Each wall is flat, endless, passes through zero and stands at right angles to its row. A trip goes straight from one point to another. Which walls does it cross, in order?
In the rows, 128 means zero.

Walls:
(1): [165 112]
(2): [117 101]
(3): [117 108]
Trips:
[24 67] to [100  97] => none
[142 179] to [ 54 139] => 3, 2
[192  79] to [ 78 140] => 1
[125 102] to [140  90] => none
[137 168] to [ 97 119] => 3, 2
[192 115] to [173  94] => 2, 3
[202 132] to [14 81] => 2, 3, 1
[175  91] to [158 100] => none
[155 154] to [146 165] => none
[121  69] to [171  91] => none
[197 132] to [121 140] => 1

Walls:
(1): [ 90 156  58  58 212 101]
(2): [161  17 147 188 182 229]
(3): [117 171 118 117 105 112]
(4): [ 87 127 144 105 160  84]
(5): [172  91 147 150  55 101]
(6): [ 94 111 121 150 108  65]
(7): [150 142 123 157 115 186]
Trips:
[168 107 120 130  66 109] to [126 175 151 105 139 107] => 7, 4, 1, 5, 6
[128  86 128 104 165 173] to [118  88 107 133 155 120] => 4, 7, 6
[129 161 111 118  60 119] to [180 147 134 218 106  96] => 2

Walls:
(1): [ 82  59  91 127 134 125 169  89  95 125  60]
(2): [ 77 101  53 224 129 211 119 102 187 130 118]
(3): [ 93 149 148  46 103 106 167 176 198  83 180]
(4): [148 156 105  90 112  63 146 139  30 119 108]
Trips:
[ 57  97 157 147 132 125  91 105 133 152 161] to [114  41 104  90 127 180  69  29 113  74 121] => none
[156 172  31 145 169 191 145 126 147 152  57] to [106 132 157 142 154 139 108 153 143 143 106] => 1
[157 102  87  67 130 118 144 116 113 113 135] to [ 88 185 178 152  78 153 129 100 146 152 127] => 1, 4, 2
[110 111  55 165 195 209 219 183  69 173 145] to [183 165 181 108 145  97 165  46  92 159 138] => 2, 1
[174 111  80 237 109 156 103 123 102  64 171] to [204  64 121  47 138  58  65 120  38 170 166] => 4, 2
[ 82 161 101  98  94  24 235 163 158 129 155] to [168 174 113 210  89 147 218  75 174 125 163] => 1, 2, 4, 3
[119 156 100  54 125  71 121 138 156 160 155] to [150  89 177  41 123 108 140  92 126  63 124] => 1
[108 102 185 144 182 148 107 168 187 177 116] to [115 160 126 116 120 125  36 117  88 111 147] => 3, 2, 4
[177  90  42  95  95 195 166 190 127 173 184] to [131 121 104 143 114 179 116 118 152 201 153] => 3
[107  65 101  72  99  54 156 145 113 113 130] to [144 129 100 215 162 183 125 132 138 155 136] => 2, 3, 4, 1
[132 108 117 118 199 133  77 165  89 127 198] to [111 103 120  91 191  77 193 115 185 150 169] => 3, 4, 1

Walls:
(1): [ 85 106 115 119 142 119 125 225 166 152  82  79 134  98  35 121 156  83
 130 169]
(2): [101 134 113 167  41  69  74 111  71 108 166  75 108 129 122 122 146 200
 102 230]
(3): [210 150 169 116 203 144 159  78 121 195   9 105  84 186 107  73 168 181
  50  89]
(4): [160  64  98 155 170 175 142  85 121 122  67 117 187 120 176 113 185 143
 157  45]
(5): [157 159 114 142 152 140 115  90  82 103 173 169 110 132   8 121 176 119
  86 130]
Trips:
[126 102 157  91 173 159 175 126  69  71 128  97  88  98 122  99 101 128
  30 188] to [ 95 134 153 175 114 154  64 175 101  78 155 156 160  88  31 233 112  86
 160 138] => 3
[ 98  81 132 118 187 174 168 150 118 106 139 100 111 144  98  70 144 157
 127 146] to [120 141  37 119 148 174  99 135  93  90 131 185  95 115 182 227 165  95
  88 151] => 3, 1
[155 195 201 121 149  89 141 148  79 134 127  89 105 149 110 136  78  16
 110 177] to [116  56  91  96 106 118 134 123 208 188 199 124 131 160 134  50 109 168
  96 144] => 2, 5, 3

Walls:
(1): [ 94  95 116 127 134 130 117 137 178 139 121 109  64 201  76 215 105  85
 122 142 123 128  76 129 109  91 145  57 128  78 145 153  69 105 161 124
 153 192 227 118 128  74 108 158  98 154  78 101]
(2): [ 75 131 143 210 161 125 160 137 122 122  82 147 110 155 160 136  81 107
  47 138 144 117 139 136  92  57 165  96 150 128 177 100 132 128 129 131
  85  80 120 180 129  58 126 117 136  87 162 147]
(3): [187 214 106 124  74 110 102 160 123 135  97 110 143 125 130 104 174 104
 160 114 123 115 139  99 118 125  48  63 124 131 113 109 130  98  88 216
 164 143  94 114 129 181 169 181 132 153 226 190]
(4): [157 139  89 125 128 139 124 170  66  98 121 205 185 147 192  85  51 135
 114  79 118 131 105 199 141 170 140 150 218 100  92 138 183 122  91 142
 133 142 133 127 120 139 135 197  53 140 175 109]
(5): [122 103 124  62  78 105 170 127 135  53 141 118 115 192 179  42 118 141
  60 130 159  70  98 127 108 113  80 136 165 159 111 135  96 100 115 105
 184 137 145  84 154 105 102 141 154 105 111 211]
(6): [153  98 128 128 211 150 145 121  89 122  69 114  85 179  93 152 164 129
 103 133 128 122 138  92 149 150  87 225 198 147 171 117 145 184 125 168
 107 163 163 155 132 181  94 198 158 213  73 138]
(7): [221 124  60  99 115 129  98 120  79 161 143 110 142 135 109 136 110  96
  69 130  67 137 126  95 171 154 119 169  84 149 162 124 155 108 131 149
 149 132  94  81 118 180 107 207  89 123 119 136]
(8): [103 125 109  56 138  48 161 123 167 105 177 149 142  83  43 125 211 159
  67  96  77 102 161  58 100 143 141  95  97 134  95 175  93 101 151 149
 122 110 135 153  97 113  57 196 160 135 201  90]
Trips:
[170 147 202 118 180 111 178 196 162 122  97  75  94 138 123 122 146  82
 157 129 130 219  77 140 142 124 203 145 161 121 135 171 159 136 156  95
 100 167 191 131 162 183  87  85  90  90 135 133] to [188 142 149  83  27  54  78 116 183 102 192 163 155  99 135 142 156 129
 149 132  39 150 168 152  46 167 132  88  84 162 152  95  73 102 212 155
  97 111 136 141 101 103 200 109  81 121  56 109] => 6, 8, 7, 3
[ 74 183 112 118 145 139  99 205  67 178 141 153  30  64 143 112  99 114
 121 212 151 141  85 143 120 147 146 163  76 178  79 109 180  94  85 137
 159 100 152  92 174 187 124 199  99  97 214 141] to [180 145 101 167 182 182  42 189  88 190 157 144  85 152  98  60 103 163
 127  72 176 116 143  48 113  76 119 136 200 131 116 129 173 149 132 170
 143 181 114  93  94 143 151 139  89 105 109 104] => 6
[119 151  88 164 168 153 105  91  97 138  90 149  34 130  95  96 201 141
 143 142 123  71 205 156 121 162 105  79 126 148 135 132 128 173 110  76
  96  90 122 121 162 109 161  76 131 121 120 107] to [ 85 141 169 156 142  89 143 129 218 202  83 154 153 172 142 162  96 132
 115  81 139 135  54 183 120 187  76 141 112 110 166 211  61  97 110 112
  70 155 114  90 150 107 134 130 129  85 198 157] => 6, 1, 3, 5, 4

Walls:
(1): [177 152  99  88 123 121 147 160  80 190 100 128 155 161  74 210 162 144
 147 174  59 138 210  56 114 143 150 147 166  99  76 119 161 144 107 123
 177 179  72 119 138 102 145 144 116 109 168 159]
(2): [140 113 133 155 170 171 147 147 171 105 105 102 175 115 153 112 112 146
  50 136 152 185  85  80 120 140 114 132 128  92 123 113 112 165 136 125
 135 172 185 207 132 123 137 117 123 107 114 110]
(3): [138  84 134 150 105  83 116 143 129 111  89 143 171 161 154 101 161 143
 122  99 133 206 136 106 175 122 127 113 135 164  88 147 182  81  63 106
  50 123 146 158 117 147 154  63 133 185 172 162]
(4): [ 91  73 192 138 147  85 138 181 125 111 165  90 113 131  64 160 181 127
 103 117 156 130 143 174 111  82 156 132 138 106 142 121 132 139 164 155
 124 144 150 128 135  95 132 125 121 111 147 103]
(5): [149 123  79 133 145 114 116 115  95 179  90 120 124 114 108 122 160  68
  91  76 103 197  68  63  98 103 124 111  97 102 173 228 137  37 148 151
 105 142 143 123 134 128 131 148 147  89 169 122]
(6): [ 68 135 157 120 168 249 138 235 175 156 155 121  55 132 122 160 174 103
 224 149 147  74 116 159 190 175 130 125 120 149  73 153  78  94 133 135
 127  98 123 117 103 186  98 113 104  78 155 157]
(7): [135 119 104 100 109 104 100  46 146 109 121 121 148 100  55 116  82 114
  91 130  98 189 159 156  98 117 133 114 198 151 119 109 182  85 124 116
 116 102 100 117 119 133 154 105 115 144 102 165]
Trips:
[135  99 103 202 166  95  51 139 101 145 136 100 145  74 170 123 119 114
 115  93 132 159 117  78  99 134 138 101 166 156 158 119 164  72 130 106
 104 160 146 130 120  92 163 176 152 148  84 131] to [114  91 104  90 108 173 159 135 124 130 136 166 102 103  96  70 141  71
 122 144 164 113  98 108  99 161 104 156  92 176  83 132  80 139 174 192
 157  69 154 128 124 140 152  94 199 155 189 151] => 6, 7, 3, 2
[162  66 171  79  91 189 128 147 148 144 124 151 105  90 157 101 145 132
 114  95  88 151 202  97 171 125  93 114 134  69 153 156 117 179 116 101
 149 127 202 137 108 181 105 162  92 207 130 119] to [206 187 150 135 113  68 173 141 108 142 125 134 167  87 114 158 148 107
 123 101 165 135 114  87 105 172 109 140  88 178 142  79 128 134 143 176
 153 153 107 192 140 174 136 184  96 127 127 119] => 1, 6, 5, 3
[157  99 146 168 155 112 140 123 125 162  71 115 162 139 164  97  56 147
 121  79 121  43 143 102 100  83 117 168 197 144 109 146 134 140  19  70
 158 153 177  91 100 186 143  89  70 115 103  94] to [211 104 118  95 179 119 132 131 105 171  74  62 127 119 117 113 150 143
 192 158 144 106 199 142 139 125 153 124 215 142 155  95 102 163 121 162
  85 173 152 157 135 192 134 147 138  78 103 102] => 3, 7, 6, 4
[143 165 165 128 139 200 163 125 160 174 162  66  89 135  90 185 142  92
 127 118 112  92 156 104 149 147  87 140 147 137  98 149  50 178 136 112
 137 184 130 117 129  95 120 192 109 106 101 140] to [248 151  78 112 110 129  94  77 134 149 133 105 161  46  23 175 144  54
 136 119 121 151 120 176 145  79 185 171 159 175 107 111 177 154 180 109
 136  71 126 146 200 120 149 223 153 152 119 123] => 2, 7, 5, 6
